Each row is a point. The last column is the point's height on a tilted bowl or saddle (a function of degree 2), plus a little noise. Count its main directions that bend up, bend down and stay straight.

Points (10 x 3):
[[ 18  43  30]
 [ 49  16 -35]
 [-14 -11 -16]
 [  2 -10 -15]
 [ 18  60  59]
 [ -5  15   8]
 [-62   6 -16]
 [ 21 -56 -34]
 [ -5  38  40]
 [ -9  14  10]]
Directions: 1 up, 1 down, 0 straight

Points (16 x 4):
[[ -1 -15  -6   0]
 [-28  29  20  12]
 [-60  31   6  30]
 [-78 -12  41  59]
 [-11 -28 -20  12]
 [  3  26 -23   8]
 [  3   7  15  -3]
 [ 30   8  -1   3]
 [ -2   9  -3  -4]
 [-41  -9  63  48]
 [ 14  26 -18   6]
 [-11  31 -31  15]
 [-15 -93  -1  72]
 [ 38  40   6  19]
 [ 17  33 -16   9]
 [  6  -3 -59  44]]
Directions: 3 up, 0 down, 0 straight

Points, 21 rows:
[[ 33 -28  33  43 -54]
 [ -7  50 -20  29  -6]
 [ 51   7 -15  -8 -24]
 [-14 -26  -5  17 -16]
 [-24  34 -30  72 -27]
 [ 16  -5   9  67 -52]
 [  5 -29 -44 -15 -41]
 [-66 -14   9  43 -60]
 [ 24 -32 -14  27 -38]
 [ -2  56   2 -33 -14]
 [ 51   0  -9 -18 -21]
 [  6  -4  26 -29  14]
 [  6   1  13 -38   8]
 [  6  31 -31 -36 -21]
 [ 15   8 -25  15 -13]
 [ 35  10  55  24 -32]
 [-50  17 -19  56 -36]
 [ 56  15  40 -20  -9]
 [ -8  33 -60  -2 -31]
 [-25 -39   0  24 -29]
 [  1 -28  24 -23   8]]
Directions: 0 up, 3 down, 1 straight

Points (42 x 7):
[[ 27  32 -31 -38 -43 -22  25]
 [-16  12 -13 -85 -61 -16  27]
 [-39  33  34 -13  19 -37   2]
 [-45  -4 -18  50  72 -12  70]
 [ 43  10 -19  -2  21 -33  36]
 [ 31  47  20  -5 -35  29   6]
 [-14 -15 -12  47   8 -14  10]
 [ 20  43 -29  -5 -64 -50  26]
 [  7  -7   5 -17 -24 -18  -3]
 [ 25 -55 -15  10  32 -12  62]
 [  0  34   3 -32  32 -16 -31]
 [ 11 -40   4  37  -9   7  27]
 [ -1 -31   0  10 -20  20   3]
 [ 13  10   7   6 -18  16 -15]
 [ 23 -32  49  42 -37   6  27]
 [  4  -1 -70 -28 -16  34  -3]
 [-21   9  -9 -29  41 -20 -17]
 [ 29  48   8  29  71   2  22]
 [ 22  -3 -12 -52  37 -33  -3]
 [ 35 -20  15  13  43 -37  70]
 [-51  -2 -58 -18  34  18 -13]
 [ 61  17  -9  -9 -27   2  41]
 [ 15   7  17  16 -14  11 -13]
 [ 28   0 -29 -27  28  11 -26]
 [-20  34  14  23 -24  11 -24]
 [ -1   4  -6  46 -21  18  -4]
 [ 10  49  -4  -3   0  53 -13]
 [ -6  13  26  26 -22 -48  -5]
 [-16   3  42 -13 -42  36 -15]
 [-30 -31 -11  36 -47 -87  16]
 [  9 -12  -4  31  25 -10  18]
 [  9  22   4  -9 -26 -39   1]
 [-19  -5  26 -59  46  27 -94]
 [-74  29 -17 -13  28 -33  23]
 [-35  27  18 -25 -46  59   8]
 [-18 -46  45  -8 -37   0  23]
 [-17  -9 -15   8  27  17 -15]
 [ -5  88   2   4 -23  15  11]
 [  9  52  64 -67 -43  15 -14]
 [ 23  27 -33   7 -27   1   9]
 [ 79  -6   3  -2  26  -1  56]
 [-51  17  18  27 -21  -2 -19]]
Directions: 4 up, 1 down, 1 straight

Points, 75 rows:
[[  0  64  -3  40   5 -44  67  -9 -28]
 [-16 -33 -12  35 -16  33 -41 -29 -60]
 [ 18  24 -57  10 -11 -11  16 -20 -14]
 [ 17 -21  15 -27  -3 -50  11 -13  16]
 [ -3 -26   6   2   2  69 -43  18 -53]
 [-49  -1 -21 -12 -17 -50 -37  66  17]
 [ 23  11 -20 -35   6  -2   0  79  47]
 [-39  23  18 -70 -34  65  68 -67 -66]
 [-15 -73  39  54 -43  34 -33 -14 -63]
 [  5  29  16  35  -6   4 -43 -22 -30]
 [-14 -17  -8  53 -24  34  48 -19 -16]
 [  7  31  13 -45  28 -13  36  30  10]
 [-40 -15 -31  66 -18  80  48  -8 -48]
 [  4  -8  -2 -40 -22 -16  70   1   1]
 [-64 -19  57  17  52 -18 -35 -43  51]
 [  2  -4   7 -21 -15  51 -24 -34 -33]
 [  0 -32 -14 -24   4  50 -17  -5 -17]
 [  6 -20 -19  41  14  11 -11 -26 -17]
 [ -1 -48  11 -13  20 -11  35  49  79]
 [ 32 -17   8   2  19 -27 -28 -23  -9]
 [ 28 -21  31 -58 -24  -1   7 -15  15]
 [-12 -14  -1  70  69  28  -6  19  14]
 [-58  -9  -4  42  -8 -41   3  21   7]
 [-12  16 -34  -6  23  -2 -44 -20 -24]
 [ 63 -19 -35  15   8  24  32 -24  -8]
 [ 31 -29  47  49 -11  29   0 -36  -5]
 [ 56  13 -46   5 -18  -9  35  -6 -10]
 [-14 -20   7   9 -16  45 -30  77  -2]
 [-24 -16   0   4  44  24 -61  -6 -41]
 [-40 -55 -12   2  16 -19 -31  -8  -6]
 [  6   5 -75  16  -5  22 -60 -22 -52]
 [-51 -20 -13 -18 -16 -14  22  32  26]
 [ -9 -28 -71 -29  69  36  -1 -16 -12]
 [-24   2 -23 -26  19 -47 -51 -20 -18]
 [  2 -23 -36   6   8   9  34  -7  13]
 [-18 -36 -10  11 -17  -6  29 -50  -8]
 [ 20 -45 -32  -1 -24  14  34  37  51]
 [-14 -39  28  63  -4  -9 -32  17 -14]
 [ 11 -41 -16  13 -53  31 -17 -18 -39]
 [ 34  44  35 -11  24   2  -3 -24  -7]
 [  1   3  22  37  13   2 -16 -18  -6]
 [-20 -24  -2  41   6  27  12   1   3]
 [  1  10  27 -49 -13 -48 -29 -58  23]
 [ 30 -50  16 -23  -8 -13 -30  -1  -2]
 [  2  14   4  14 -45 -43  26  68  12]
 [-39  32  16  -2   3 -44   2   3  16]
 [ 48  12  17  27   1  32 -71  -6 -82]
 [ -8   8 -16  29  -3  18  43  -9  -6]
 [ -5 -45 -25  49 -17  -8  22 -27  -2]
 [-10 -56 -30 -28   6   1   3  20  35]
 [ 48  12   1   5 -10 -12  -9  10 -10]
 [ 18 -31  32  26  25  33 -10  -5   1]
 [-24 -42 -37 -48 -24  19   2 -15  -8]
 [ -3 -50  -8 -18 -60 -35  46 -81 -42]
 [-43 -18 -34  10  19 -12 -20 -29 -15]
 [ 56  51  40 -39 -27  14 -19 -26  -2]
 [  2 -51  14  35  -3  12   4   3  18]
 [-42 -30  15  16  26 -39   8  23  47]
 [ 22  24 -39  -6 -30  28  18  38  20]
 [-20  -5 -29  -1  25  51 -17 -14 -29]
 [ 14  26  34 -25  -1 -16 -40  55  -5]
 [  3  -9 -40  -8   1 -25 -43   0 -21]
 [ 27  15  -2  44   0 -14 -22 -25 -24]
 [ 18  40 -38 -30  -7  17   4 -38 -15]
 [ 38 -17   1  -5   4   7 -29  17 -10]
 [ 60 -10  27  17  34  36 -31  55 -29]
 [ -7  22 -24 -35  22  40 -42 -39 -32]
 [ 42 -26 -38  12   5  -2 -53  -8 -49]
 [ -3  19  -2  24  -8 -30 -48  -5 -25]
 [-35 -13 -44  -3  78 -14  46  25  55]
 [ 19   5  84   6 -47 -43 -71 -16 -14]
 [ -4 -28  -9 -44  20   1  64   9  32]
 [  0  26 -18   1  34  11 -26 -36 -24]
 [ 35   9  -3  26  -7 -28 -13  28  -7]
 [-11  42  32  21  13 -12  70  40  -6]]
Directions: 2 up, 4 down, 2 straight

Points:
[[  41    1  -13   -9  -13   40  -28   44  -45]
 [ -25  -27   -2   22  -18   52    3  -38  -31]
 [  11   22   50  -22   -2   39    0  -33  -20]
 [   7  -13  -24   33   74   67    3   11  -61]
 [  36   22    3  -52   31    8   14  -11  -41]
 [  37  -19   10    1   -5   55  -14   26  -37]
 [   4   -2  -17   56  -27  -26  -33   20  -16]
 [  20  -45   70  -33   -1   11   11   -4  -23]
 [  15  -19   21   -7   18  -25  -71  -16  -57]
 [  14  -17  -25    7   85  -43    9   50  -16]
 [  12  -24   -7   27    5  -26  -20  -17  -13]
 [  10  -53  -32   -2    3   39   37  -39   -6]
 [  11    2  -54   10   20    9  -31    3  -24]
 [  10    7  -48   52   36  -66  -19   -9   -1]
 [  -9  -10    0  -32    7   28   27    2  -20]
 [ -26   26   25   44  -11  -35   62    0   11]
 [  20  -23   -5    3   -3  -25   -6   -7   -3]
 [  14   -2  -27  -34  -21   11  -32  -10  -46]
 [  -9   -1   55   41    5   14  -24  -22   -7]
 [  18  -16    6    4   -4    0   28   37    7]
 [ -27   25    5   20    4  -33  -16  -10   -6]
 [  -1   23   24   -3  -10   16   61  -42   -9]
 [   1   12    9    0  -65    2    0  -56  -32]
 [ -43  -35  -42  -29   22   12   19   17  -14]
 [   4  -52   37   -2    3    1   69   36   -4]
 [ -41  -28   11   -3   -1   -1   13   24   -8]
 [ -25   49  -10   -4   17   -4   -6  -23  -26]
 [   1   -2    2   48  -30  -14  -55   21  -36]
 [   5  -26   -2  -41   80  -61   -4   17  -53]
 [ -34  -13  -48  -24    0   10  -13   -2  -28]
 [ -55   -5  -16    0    9   59   38    9  -41]
 [   9   -8  -54  -15  -22   23   24  -29   -6]
 [ -21  -34   60   -9  -59   -2   47   26  -20]
 [  64   -4   26  -25  -28  -57   63  -17   -5]
 [  48  -40  -36   27  -70   12   42   29   19]
 [ -15   11  -77    2   56   39   36   51  -21]
 [ -29   54   10   -8   29    7   -3   64  -14]
 [ -28   11   16   47   25   16    1  -64  -29]
 [ -19    1  -29  -18  -23   27   18   47  -12]
 [   3   26    3  -43  -43   22   36   42  -29]
 [  46   12  -35  -10    4   36  -11  -57  -64]
 [ -57  -14  -12   22   67  -63  -30   11  -39]
 [ -31  -41   42  -54   27   76   22  -18  -75]
 [  -1    3   -2   29  -13   -9   17  -26    8]
 [ -21  -46   20    7    3  -38   36   -8    5]
 [   5    6   -7   22   46   31    6  -14  -21]
 [ -49    7    1   67   32   -8  -24   17  -17]
 [  15   10  -27   33  -13    8    9   48    8]
 [ -23  -15   34  -41  -34   41  -12   18  -51]
 [   2   -5  -27  -49    4    9   40   67  -10]
 [ -15  -17   50  -19   18  -58   -4  -14  -36]
 [  40   41  -56   29  -39  -61   10   22   34]
 [ -27  -27  -17   20  -18  -12   -3  -20   -1]
 [   4  -21  -15  -14   44    1   12  -13  -16]
 [ -37   -1  -19   34 -102  -27   25   25    5]
 [  42   15  -15   21   15   -1  -49   10  -30]
 [ -25  -65   59   27  -14  -13  -23  -85  -56]
 [ -18  -46   -2   10  -28  -15   27  -10   17]
 [  39   16    5   -1   31  -18  -44   -4  -30]
 [ -22    7  -18   -2   39   30  -62    7  -59]
 [ -19   32   10   21  -44   36  -10   11  -27]
 [ -71   26    9   10   31   -1  -30  -22  -43]
 [ -52   -3   27  -44    5  -39    9   -7  -34]
 [  25   51   11    4   27  -55  -62   -7  -36]
 [   6  -22   16   16  -11   24    6  -22   -8]
 [  -7  -15  -37   22   21  -28   -2  -13   10]]
Directions: 1 up, 6 down, 1 straight

Points (67 x 9):
[[-41  34  24   1  -9  27 -71 -26  49]
 [ 23 -36   4  18  40 -18 -15  13 -10]
 [  8  26   7  -8 -25 -54 -20 -43  49]
 [-87  61  58 -25 -25  -1   0   9  -9]
 [ 30  10 -51  14  -9 -28 -18  11  33]
 [  7  -1 -11  18   5   1 -30  -6  16]
 [ -2  13  16  12 -20 -33   0  10   6]
 [ 28  22 -43 -12  -1  31 -57  -3  38]
 [-53  15 -24  29 -18  -1 -51 -45  66]
 [ 36   7 -51 -26 -18 -45  38  43  52]
 [-69  23  -1  12 -13  95 -10 -21 -22]
 [-11  14 -15  -5   7   4  40 -36   3]
 [ -1 -33  15 -46  32  28 -51 -66  45]
 [-68  15  33   9  12  12  22  -9 -28]
 [-54 -87 -26   8 -32  37  27 -23 -44]
 [ 55  45   1  19   0  -4 -42 -23  28]
 [  2  57  -5  -2 -11  -5  -9  -9  33]
 [ 26 -25   3 -53 -31  -4 -17  18  23]
 [ -2 -48   2  -7 -24   8 -69  58  25]
 [ 51 -20 -12  49 -28 -43  41 -10 -33]
 [-19  51  14   6 -49  -2 -14  10  25]
 [-17 -10 -15 -23  -9 -59  26   9  32]
 [ 24 -19  14 -26 -15  13 -19 -87  41]
 [ 17 -27 -20 -15   1  -8  -4  32  18]
 [-44  47   8  19  -3 -16  26 -27  12]
 [ 16 -41  10  10 -13  22  38 -73 -25]
 [-24  13 -30 -16  -1  30  68   3 -15]
 [-10  -3 -13 -47  -3  -8 -23 -32  53]
 [  5  17  54 -25   1  -3  -7 -18  -4]
 [ 17  17 -53  -7 -13   8 -22 -43  53]
 [  9   8   3  25 -26  31 -31  29   0]
 [-47 -40  29  10  62 -18  -7  26 -30]
 [-17  15  18  38  -7 -14 -57   1  31]
 [ 20  26 -17 -14  39 -16  11 -53  35]
 [ 29   2 -40 -26 -12 -17  -7  -2  38]
 [ 42  -4 -36 -14  41   8  28 -44   5]
 [ 42  13  37  10  40  36   7 -14 -19]
 [-12 -54  51 -70 -65   1   8  13   5]
 [-28 -12 -20   7  12 -12  60 -53  -6]
 [ 32  37  47 -53   7  46 -52  30   5]
 [ 16  44  61 -36  31  29  21   6 -12]
 [-25  15   1  28  -4 -24 -18  19  15]
 [-20  27  42   8 -65  16   4 -55  19]
 [ 10  -1   4  51 -48  18  29  13 -42]
 [ 11 -12  12  34 -12  24  35  29 -43]
 [ 23  -8  -6   8  12 -30  28  33  -4]
 [  5   3 -36 -21 -16 -33  59  12  23]
 [-14  23  28 -31  14  80 -62 -33  26]
 [-55 -11 -19   0 -20 -29  42  12   0]
 [ -9  32  46  21  36  51   5 -28   4]
 [-13 -29 -13 -37  -3   4 -23 -43  47]
 [-22  39  19  -8  53  10 -32   7  19]
 [ 19 -22  22  78  -3  -2  -1 -23 -17]
 [ 43 -46  14  -6  22  -4  13   1 -32]
 [ 30  21  30 -15 -46  -9 -17  28   1]
 [ 27   3   0 -32  17   7  38 -49  -1]
 [ 43 -11   3 -10 -31  73   1  -4 -47]
 [ 86  -5  13   9 -56  -3 -53   8 -35]
 [-14 -20 -21  -9 -62  -8   9 -43  30]
 [ -4   1 -26  39 -35   6  -4  -3  -1]
 [-29 -17  -2  26  34  -8  35 -24 -21]
 [ 11 -26   5   9 -19  31  23   3 -38]
 [-22  45  10  31 -10 -61  -6 -57  67]
 [-26  18  43 -40  27 -11 -16  10   0]
 [ 60   1   8   2  36 -23 -26  24  -6]
 [ 14 -55  22  42  44  49  30  84 -48]
 [ 42   1 -27 -33 -15 -28   7   5  25]]
Directions: 2 up, 2 down, 4 straight
